Each wall is flat, endless, passes through zero and stands at right angles to its row. A trip goes straight from one point to another. List the walls that it crosses, first one first.
(in the rows, 128 means zero)

Walls:
(1): [129 157 146]
(2): [ 61 113  73]
(3): [228  91 106]
(4): [190  86 106]
(5): [80 65 96]
(6): [106  95 159]
(7): [108 156 143]
(8): [175 138 149]
Trips:
[133  54  87] to [147  63 126] -> 8, 2
[174 173 128] to [113  37 196] -> 7, 6, 1, 5, 8
[166 140 113] to [181  43 161] -> 1, 6, 5
[ 90 103 141] to [ 75  86 217] -> 1, 2
[168 117 173] to [173 101 148] -> 1
[ 83 161 163] to [100 134 136] -> 5

Walls:
(1): [120  98  97 132 162 111 177 119 102]
(2): [ 72  72 108 108 160 154 110  74 136]
(3): [110 213  58 207 127 112 142  69 169]
(4): [167 139 154 159  97 141 129  58 107]
(5): [129 138 137  82 155 144 111 138 161]
Trips:
[ 92 130 187  64 212 198 107 139 145] to [107 130  56 171 117 204 123 135 134] -> 3, 1, 5
[ 82 199 117 205  96 119 114  40 132] to [182 222 118 120 190 134 113 125 145] -> 2, 5
[195 218 129 109 123 119 109 116  56] to [ 86  90 162 104 161 149  44  62 111] -> 5, 3, 2
[ 90 142  44  62 115 156 215 113 192] to [189 109 103 152  93  86  35 130 145] -> 1, 2, 4, 5

Walls:
(1): [150 139 175 148 134  77 146 192 163 128 138 138 154  93  85 129 154  80]
(2): [141 129 145 143 133 135 141 198 249 122 183 109 139 116 102  79  99 117]
(3): [167  87 119 102 118 103 151  97 121 161 198 139 128 152 118 111 109 163]
(4): [ 82 181 175 123 122 142 123 112 123 120  86 128 166  96 180 131  96 121]
(5): [152  97 164 108 105 184 106 183 177 169  94 148 118  84 137 203  77 107]
(6): [148 111 163 143 153 156  73  99 111  65 153  94  67 112 187 198 116 121]
(7): [178 110  47 125 168  90 143 129 168 184 124 127 145 119 162 180 156 116]
(8): [ 49  52 112  76 141 186 200 198  74 116 140  97 192  96 155 112 150 138]
(9): [142  81 125 132  94 122  82  28 180 200  71  89 130 126 130  97 124  90]
(10): [154 211  28 127 144 137 183 114 111 137 102 118  97 168 107 189  47 124]
Trips:
[ 91 120 197 122 159 160  90 129 193 126  62 182 110 189 119  98 197 119] to [143 182  83 138  75 134 178 163 129  90  67 146 139 126  92 135 101  58] -> 10, 9
[158 178 174  53  85 106 167 136  96 133 128 125 195 128 116 115 163 142] to [154  64 125  96 155  87 131 109 125 112 198 136 129 107 180 102 155  76] -> 7, 4, 2, 6, 9
